Every row gives one point. Each copy is the shape, with its points in the same order, turned, moved and blurred by noise. Say if it was mirrored as well.

Shape (8 x 2)
[[ 11 -42]
 [ -5 -21]
 [-19  18]
 [ 20   0]
 [ 18 -10]
 [  7 -11]
 [ 15  25]
 [-21  46]]
Copy 1 (8 x 2)
[[ 23 -41]
 [ 21 -17]
 [  2  21]
 [-16 -22]
 [ -6 -26]
 [  4 -18]
 [-29   3]
 [-21  40]]
Copy 1 is: mirrored
Copy 2 (8 x 2)
[[ 20 -26]
 [ 13   0]
 [ -9  35]
 [-19  -7]
 [-10 -11]
 [ -2  -3]
 [-37  11]
 [-35  53]]
Copy 2 is: mirrored
Copy 3 (8 x 2)
[[-17  30]
 [-21   5]
 [-14 -30]
 [ 12   7]
 [ 11   6]
 [ -1   4]
 [ 27 -23]
 [  2 -60]]
Copy 3 is: mirrored

Shape (10 x 4)
[[-19  -8 -20  -8]
 [  2  11 -18  10]
 [-23  11  15  22]
 [ -8 -14 -13 -37]
 [ 38  27   6  -2]
 [-15 -22 -23   1]
 [ 27 -29  -7  -3]
 [ -3  25  15  14]
 [ 41  26 -20 -25]
 [  8  25  29 -31]]
Copy 1 (10 x 4)
[[ -8 -15 -30   3]
 [  2   8  -6   7]
 [-39  -3  16   6]
 [  1 -20 -36 -28]
 [ 13  27  19 -28]
 [  3 -23 -25  12]
 [ 34 -27   4 -13]
 [-26  12  17  -6]
 [ 27  32 -14 -36]
 [-21   7   4 -53]]
Copy 1 is: only turned
Copy 2 (10 x 4)
[[-25  11  -5   2]
 [ -7 -14  12  -5]
 [ 13  12  21  22]
 [-25  28 -14 -18]
 [ 21 -13  20 -40]
 [-19   2 -20   6]
 [  7  -7 -32 -20]
 [ 17   5  28  -1]
 [ -7 -15  14 -60]
 [ 14  35  24 -36]]
Copy 2 is: mirrored

Shape (12 x 6)
[[  6  25 -20  10 -13   0]
 [-20  10 -18  27 -18 -12]
 [ 17   4 -23  -2 -30  10]
 [-12 -10 -26  -6   4   9]
 [ 28 -26  -4   6  12   1]
 [ -3   2   2   4 -18  36]
 [ 42   0  12 -16 -35  42]
 [ -2  -5   5  -4  29   3]
 [-19   3  15  -4 -32   5]
 [-19   0  13 -19  25   8]
 [-16 -27  -2  -2  35   3]
 [  3   7  -1  -2  21  13]]
Copy 1 (12 x 6)
[[-24  17  -7   9  -5 -11]
 [-14  20  13  25 -28  -1]
 [-33 -15  -6   7  -7 -14]
 [ -9  -9  14  19  12  14]
 [ 21 -26  -2   4   6 -18]
 [-22  -8  20 -23  -2   1]
 [-32 -36  -9 -45   1 -21]
 [ 23   3   2  -2  17  11]
 [-18  -2   3 -14 -30  22]
 [ 15   5   3 -12  17  34]
 [ 32  -8  19  11  19  22]
 [  6   6   3  -7  20   3]]
Copy 1 is: mirrored
Copy 2 (12 x 6)
[[  9  30 -14  14   4  -1]
 [-18  30  -2  28   7   1]
 [ 28  26  -2  12   1  15]
 [  5  -5  -9  -5  17  20]
 [ 15 -24 -19  14 -20  15]
 [ -2  20   3 -22 -12  22]
 [ 45  21  15 -18 -42  13]
 [-10 -22 -16 -13   2  -8]
 [ -9  25  32  -5  -4  -1]
 [-11 -24  -2 -26  15 -14]
 [-21 -37 -15 -11  13  16]
 [  2 -10 -25 -12  -4  -3]]
Copy 2 is: mirrored
Copy 3 (12 x 6)
[[-12  26 -21 -13   6  -7]
 [-12  34   0  -2 -13 -29]
 [-28   1 -33 -10   0 -16]
 [-32   1   9  -3   4  -6]
 [ -7 -17 -16  36   2   2]
 [-23  -2 -15 -20 -25  11]
 [-12 -32 -60 -26 -12  10]
 [  3  -5  13  13   5  20]
 [  5  -2  -3 -30 -23 -25]
 [ 11 -10  25  -9   7  19]
 [ -8 -13  32  22   2  12]
 [ -2   2   1   6   2  26]]
Copy 3 is: only turned

Shape (14 x 9)
[[-16  43  24  -3  36  18   0 -43   7]
 [ -9   2 -11   1  21   0  41  -5 -31]
 [ -3 -17  29  20   0 -26   9  19  17]
 [ 28 -24   3  -1 -12 -24  -8  -3 -15]
 [ 26  -9  -5  -8 -25   2  -4  14  14]
 [-27   7   9  16  14 -23 -28  23  26]
 [ 11 -36 -14  15  14 -29  35 -12 -10]
 [  1   6  20  24  -8   4  -8  16  17]
 [-18  27  18   9  21  13   4 -14 -20]
 [  7   9   5 -20 -27 -31 -21   8  27]
 [  5   5 -23  28  -7  -8  38  -7 -30]
 [ -7  24  43  26   3 -16  27  43  -2]
 [  9 -10   6  -3   0 -22  -3  27  11]
 [ 39   4 -37  14   7  -9  10  -5 -14]]
Copy 1 (14 x 9)
[[  2  40  19 -34  -4  60 -10  -6  17]
 [  6  21 -11 -18  39  20   7  33  -8]
 [-16  15  -7 -13  -4 -21  41  -7  -1]
 [ 15  17  -3 -14  -6 -41  -2  12 -13]
 [  2  -8  -6   0 -21 -22  -5  13  11]
 [-19  13 -11   4   0   1  16 -51   5]
 [ 26   1 -13 -38  34 -23  25  17 -16]
 [ -7  18 -14   3 -24   2  22  -7  13]
 [  1  44  -1 -11   6  40   4   7   1]
 [-25  -9   1 -14 -30 -19 -13 -18  -6]
 [ 17  14 -43 -21  15  10   8  34 -24]
 [-48  41 -27  -9  -1   2  39   8   9]
 [-16   8  -7  -5   1 -26   8  -7   6]
 [ 29   8 -40 -25  12 -11 -24  19   7]]
Copy 1 is: only turned
Copy 2 (14 x 9)
[[-40  29  37  -2  41  24 -11  12 -14]
 [ -5 -18  10 -16   8  -7  29  22 -27]
 [  4   1  23  16  -2 -46  -7 -16   6]
 [ 27 -17   4  21 -20  -1 -16  -8  -7]
 [ 12  16  -3  12 -35   1   3 -23   5]
 [ -4  12  14 -14  24 -28 -22 -43  17]
 [ -5 -40   9   9 -17 -26   5  -3 -37]
 [ -5  26   2   7  -1 -24 -12  -9  19]
 [-12  14  16  -7  35   5   1  22  -2]
 [ 27  30  22   1 -16  -3 -21 -44  -5]
 [  2  -8 -13 -19 -15 -19   5  31 -33]
 [ 10  19  35 -12   5 -54   4  18  28]
 [ 14  -2  18   0 -14 -19  -2 -28  11]
 [ -7 -18  -9 -18 -38  11 -11   8 -16]]
Copy 2 is: mirrored
Copy 3 (14 x 9)
[[ 13  42   3   4  17  45  23  -1  40]
 [ -3  -4   1  25  36  10  25   4 -22]
 [-30   4   6  27   8 -29 -10  26  23]
 [-31   7  12  17 -25  -5 -10  25 -21]
 [ -2  12   3  -2 -21 -28 -16   4 -10]
 [-41   8 -27  -5  10  -8 -18  13  40]
 [-10 -11   0  38  16  -3   1  51 -27]
 [-14  15  -2  22  -1 -19 -19  -6  28]
 [-10  17   5  19  20  30  19 -20  17]
 [-25  19 -15 -15 -37 -26   2  16  13]
 [ -2  -6 -18  48   9   3  12  -3 -32]
 [-40  23   5  40  27 -40  13 -15  26]
 [-32  10  -3   0   0 -28 -11  15   1]
 [ -3  26 -17  21  -1   6 -15   9 -45]]
Copy 3 is: mirrored

Shape (16 x 12)
[[ 12   5 -35  19  16  -3  -1  -4   7  -8  34 -21]
 [ 15  23  -2 -19  25  -5  29 -22   1 -12  18 -18]
 [  3  -2  18 -40  20 -19 -10   4 -33  54  -1  -4]
 [-28  15  14   7 -39   7  11  19 -19  23  -3  32]
 [ 19  25  -5  26  -2   5  25   1  30   6  15  21]
 [-29  18  34  -9 -25  -5  -5  41 -32   0 -14  26]
 [ -2   5 -18  21   1 -51 -30 -27   5  15   3 -15]
 [-16   8  -7  38  12  -3  -6  -2  35 -13 -14   0]
 [ -6 -13  -9  -6   7 -41  19  -2 -22  31 -19  10]
 [  6  10  -7   5  -3  19   7 -30   9  -4  17  -7]
 [  3   0  11  24 -25  17  18   4  18 -25  24   5]
 [-13 -15 -15 -28  23 -39   4 -11  14  35   4   0]
 [ 24  12 -34  -6   3  12   3 -17  18 -17  10   2]
 [  8   0   7  22 -18  12  14  10   4  -1 -11  -1]
 [  9  11   8  16 -46  -2   5  19  21  -2   0  10]
 [  8  23 -30  -6   9   2  21 -14  17   3  15 -39]]
Copy 1 (16 x 12)
[[ 42  19  27   8 -13  16 -12  29  15 -29 -14   8]
 [ -2  26  41   2 -17 -14 -11   9   2 -11 -23  -3]
 [ -5  -4  16  33  20 -28 -52 -12   1  15  34   2]
 [-37  11 -31  26  15  35 -24  15  -6 -13  21   6]
 [  4  16   9  26  16  19  22  21  -4 -30 -26  10]
 [-38   0 -40  -9  17  26 -40  -2 -11  -6  18  23]
 [ 33  13  20  36  -6  23 -14 -13  53 -16  15  25]
 [ 10 -14  -2  10 -16  18  25  18  32 -31   1  23]
 [-17  -7  28  19  30  14 -23 -14  31  -4  24 -12]
 [  8  22   5  22 -25   4   1  19   9 -14 -24 -14]
 [  4  19 -14  -1 -10  34  13  35  -6  -3 -27   5]
 [  9  10  42  21  11  -8   0   0  21   1  46   1]
 [ 26  31   8  -1  -6  -1  13   5  10 -29 -19 -16]
 [ -4  -5 -18   8   7  22  -5  24  16  -4 -17  -4]
 [ -4  18 -33   5  20  30   7  15  14   1 -15  15]
 [ 12  34  27   8  -8 -22  -8  33  32 -20 -20  -2]]
Copy 1 is: mirrored
Copy 2 (16 x 12)
[[ -1  -5  24  27 -24  15  18 -11   1  -5  -7  21]
 [  5  -5   5 -11 -15  21  26  -2   2  28 -33   7]
 [ 24  -2   2 -39 -11 -46 -22 -12  12  43  -3   4]
 [-17  30 -30 -21 -12 -10 -40 -12 -26 -13  17 -21]
 [-15  35   0  11 -24  14  23  12 -23   8   0 -17]
 [ 19  15 -42 -40  14  -9 -37   3 -30 -15  29 -10]
 [ 14  16  37  10  10   4   5 -39  22  -4  17 -13]
 [ -3  15  -6  36  22   6  27  -4 -12 -12   6 -21]
 [ -8  18  27 -25  22 -21 -26   0  12  18  -6  -4]
 [-13  -1  -9   8 -23  13  15 -22   7  -2 -16  -7]
 [-25  -5 -13  -1 -24  27  16   5 -29 -24  12 -14]
 [ -8  13  28 -17  13 -27  10 -25  10  34   1  18]
 [ -7  16  -9   6 -22  13  29   1  20  -9 -15  20]
 [-22   2 -19   9  -8   4  -6  15  -4  -5  16 -21]
 [-25  15 -22  -1 -14  20   1   4  -7  -8  44 -12]
 [-18   1   1  21 -10  31  10 -14  10  34 -16  28]]
Copy 2 is: mirrored
Copy 3 (16 x 12)
[[ -3  25 -22 -33  -8  -7  -6  34  -4 -12  14 -17]
 [  7  13 -10 -31  14  -2 -13   5 -36  -7 -24 -15]
 [ 22 -39  34   8  21  -4 -51  -5  -2 -27  -2 -28]
 [  6 -36  15  10 -23 -39 -15 -30  21  15   9  17]
 [-13  -5  -8 -27 -26 -33  13  15   7 -10 -25  10]
 [-18 -31  11  28  10 -29  -6 -54  18  11  12   1]
 [ 10  -6   1 -30  15  22  -7  30  49  -2   1 -32]
 [-32  -1  -2 -24  -5  16  14  16  26  -3   1  23]
 [  2 -60   9  -9  16  -1 -30  24   4   6   3 -12]
 [ 14  24  -5 -13 -15   2  -6  17  -8  -5 -16   3]
 [  6  16 -17   0  -3 -33  24   6   0   5  -4  22]
 [ 17 -37 -15 -17  32   8 -48  30  20 -24 -11 -12]
 [ -1  14 -34 -13 -28   9   0  19 -10 -10  -8 -12]
 [ -6 -12   8  -1 -15 -10  20   7  -6  -1  10  15]
 [ 14 -21 -18  -1 -18 -24  32  -7  21  -3   6   8]
 [ 15  10 -13 -49  -7   5  -8   6 -21 -20  10  -8]]
Copy 3 is: only turned
Copy 4 (16 x 12)
[[ 14 -20  -4  -2  -6  -3  -8  -9 -13 -23   8  -8]
 [ -6   6   9  10   4  19  -8 -25  18 -28  -4 -34]
 [  6  26 -19  -8 -33  35  13  18  43  36   4 -50]
 [ 15  40  44 -21  -3   5  17  21  35  32   1  23]
 [ -4   6  23 -29  -8 -17  12 -21  10 -29 -21  15]
 [  1  49  40 -23  16   5 -11  35  30  47   1  -2]
 [  8  -7 -55  12  -1   4  -1 -18  23  18   2  12]
 [-16  22 -12  -1  -5  -8 -21   2  12 -22  -2  39]
 [  2  20 -13 -15 -14  56   0  -3  37  17   3   1]
 [  1   2  17  26  -8  -1  12  -8   4 -12 -16   2]
 [-16  11  39  -3  14 -13  13  -6 -18 -11   2  21]
 [  0  20 -27   1 -42  29  -3 -25  25  15  13 -10]
 [  2 -11  16  10  -7   2 -19 -23  -8 -21 -36   3]
 [-18   2  20 -14   2   7  10  18  13  -1 -10  20]
 [-23   0  31 -21   3 -14   8  -6   9  23 -14  27]
 [ -5 -30  10  18 -10   6 -15 -19  22 -25   7 -11]]
Copy 4 is: mirrored

Shape (15 x 12)
[[ 21 -16   5  -7   8  17   6  23  10  17  -8 -54]
 [-45  -8   4 -17 -30  13  15  -1  20 -30 -22 -21]
 [-17  31   4  15  12   6 -10 -46 -14  -5  37   9]
 [ 18  51  -7  10 -17  35   1 -29  -6 -18  47   8]
 [-14 -34   1 -13 -60  -3  -3 -12  -5   9 -25 -25]
 [-13 -36  30 -21 -39 -15  20  15   6 -26 -44 -16]
 [ -1 -25 -11  -9 -11  19 -24  -6  23 -35 -33 -19]
 [ -3 -12   6   6 -14  12  -6  31  27  38   1  16]
 [  2  11 -33  14   7   3  27 -29 -20  -3  35  18]
 [  9  56  -2  25   2 -13 -23 -16   1   0  11 -13]
 [  6 -11   5 -43  15  21 -19  23  16  31  -4 -30]
 [  5  34 -20 -14  -5  13   8 -17 -22   2  -5  14]
 [ 13  -3  30   4  12  36   0  -7  32  46 -23  -1]
 [ -9  30  -4  31   5  35  -6  -7 -41   5  21  14]
 [ 10  10   8  -5 -13  -8 -10 -20 -29 -33  24   5]]
Copy 1 (15 x 12)
[[  0 -18  35   1  16  38 -12   4  19  -5  14  27]
 [ 29  19  18  -8 -43 -13 -12  -3   5  15 -26  32]
 [ -4 -12 -54 -22  10 -42 -37  11  -8 -18   5  13]
 [ -2 -25 -17 -51  22 -49 -42   6 -22 -51  -4  35]
 [-11   1   7   0 -35  16  14 -32   6   2 -27  48]
 [ 20  30  34  -2 -22  -1  19 -42  19  26 -17  23]
 [ 36 -23  15   3  -8 -12  24   5 -12  13  -8  41]
 [-26   0  29  11  -2   6   2   1 -22 -24  -7 -17]
 [ -6  30 -34 -15  23 -19 -24  11 -22 -41  15  36]
 [-13 -30  -6  16  21 -49 -47  -3   5 -21   6  30]
 [-20 -28  27  -8  10  38 -15  14 -15  25   1   8]
 [-26   2   1 -28  15 -39 -15   9 -18  -3  10  43]
 [-17 -31  21  -3 -17  12   2   3   3 -12  49 -14]
 [-29  -4 -22 -23  20 -39 -10  35  12 -37   0  14]
 [  6  -1 -30 -25  33 -32  -8 -18  -1  -3 -16  34]]
Copy 1 is: only turned
Copy 2 (15 x 12)
[[ 31  24 -29  16 -11  -4 -45  -4  19   4   7 -14]
 [ -4  -4 -48 -22  24  11 -13 -29  29 -16 -15  33]
 [-47 -32   3  -3 -14  -3  15 -21 -19  -7  17 -28]
 [-60 -18  18  -5  -4   4 -30 -22 -23 -24  39  -9]
 [ 14   5 -29 -49  41  -5 -37 -16  20 -14 -30 -18]
 [ 23  -5 -40 -18  54  -6 -23  12  25 -12 -37  29]
 [ 10 -10 -46 -11   3   2 -45 -33 -14  -8 -36  15]
 [ 14  27  29  -8  -9 -16 -31 -25  26  -1 -24   7]
 [-25   7  14  -3  -9  23  11  -5 -28 -40  14 -25]
 [-14 -21   6  -1  -1 -43  -8 -27 -26  -6  36 -14]
 [ 26  23 -18  -4 -16   6 -44 -20  10  42  -5   0]
 [ -7 -11   7 -38 -10  14 -17  -2 -27 -10  21   0]
 [ 33 -26  20   5 -26  -1 -46 -19  41   5  -4  -7]
 [-43  -9   5 -25 -40 -19 -10   7  -5 -23  18  -9]
 [-40 -12  -8  -7  21  -8 -15  12 -31  -3  -2  -4]]
Copy 2 is: mirrored

Shape (16 x 12)
[[ 28 -15  -8   2  -1  23  14  -3 -37 -14  -2   4]
 [  1  -3  -3 -60  -7  -4  18 -15  10  11  11  33]
 [-10  16  -1  -6  12  10  15 -12   7  14  -3 -11]
 [  1 -17  11   0   3  18   1  -9  -5 -31   3   2]
 [ 11  -2  -8  -8  -4 -10   9  32  17  12   8 -10]
 [  5  -8  12   5   4 -11  22 -21   7  13  -2  31]
 [-12  -6   2   7 -20  -2  -2 -25 -17  -2  -4   3]
 [  6  -7   0   6   1  -8   7  -4  17 -35  17   0]
 [ -7 -16   1  -4   6  -8  16  56   0 -26   5  -7]
 [ -7 -13   0  11   2  -4  -2 -22  13  -4   0  51]
 [  7 -12   0   8   3  12  10 -19  19   1  16 -10]
 [  1  -5  15 -18   6   7  -1  31  16   3  -1   1]
 [  6  37   0   7   6   2  -5 -17  13  11  -4   4]
 [ -7  15  17   9   4  -6  -3 -11   9  11  25 -12]
 [  1 -20   7  -3  11  -7  -3  -7  -8 -11  -7 -10]
 [ -3   9  16   9 -12  -5  13  -9  15  -6  -5 -12]]
Copy 1 (16 x 12)
[[  2 -17  15  -5  17   8  19  16  16   3  -9 -44]
 [ 46  -1   3  -6  24  34   8 -33  -3 -17  17   6]
 [  2 -10   0   2  17  -7 -20 -26  -3   0 -11   4]
 [ 13  12  11   6  13  -3 -10  12  27  -1  -4 -18]
 [ -8   6 -19  -9   9   5  19  -1 -11  -9 -12  17]
 [ 19   6   4   5   5   9 -13  -6 -21  18  12 -14]
 [ 12  -6  27 -19  -9  -8 -25   1  -4  -2  -4 -25]
 [ -2  30   0  -9   2  -4  -8   7  27   7  18  -4]
 [ -6  25 -33 -11   3  18   7  27  19 -18 -31   1]
 [ 20   9   4   4   3   9 -30   2 -17  -3  36 -20]
 [ 12   8   8  -7  25 -22  -8   2   1  18   7   2]
 [ 13  12 -15  12   6  -1   8   5   0 -26 -14  11]
 [-10  -9   4  11  -2 -19 -14 -31  -6  -2   8  -4]
 [  5 -10   2  -2  -9 -21 -17  -6   3  10   0  20]
 [ -2   5  24   3  13   4 -19  17   7  -3 -12   1]
 [  3  19   7  -4  -3 -21  -8 -14   4   7 -10  -1]]
Copy 1 is: mirrored
Copy 2 (16 x 12)
[[  4  33 -27  -7  -3  -4  -4 -10 -30 -26 -11  19]
 [-11  31  31  -7  -6  -4  38  -1 -44  29   5  25]
 [ -6  -6  16   8  -1  -7 -13  20 -16   0  12  18]
 [-14  11  -2 -20  -6  13  -4 -19  -7 -16  -2  16]
 [ 14   8   7   4 -20 -38  19   3   4   5  16   6]
 [ -2  -2  23   5   4   7  33   8 -27 -23  -5  21]
 [ -8  23  10  11   6  19  -1   9  -3 -10 -15   5]
 [-15   2   2 -21  16  -8  15 -18  12  -9   0   7]
 [ -8  19  -1   7 -27 -37   7 -34   8 -21  27  -3]
 [-17  -9  29   0  -1  10  33 -11 -16 -15 -33  23]
 [ -2  -2  -1 -17   2   1   6  16   5  -6   4  32]
 [  8   3  20 -10 -37 -15   8 -16  -7  -1  20   6]
 [ 13 -23  16   6  11   0  -5   8 -19  13  -6   8]
 [  2 -18   3  12  -1  12   6  12   7  11  17  13]
 [-16  12   0 -12 -13   6   6   7  -7 -18   4  -9]
 [  7   2  22  -2  12   3   0   5   4 -12  12   3]]
Copy 2 is: only turned
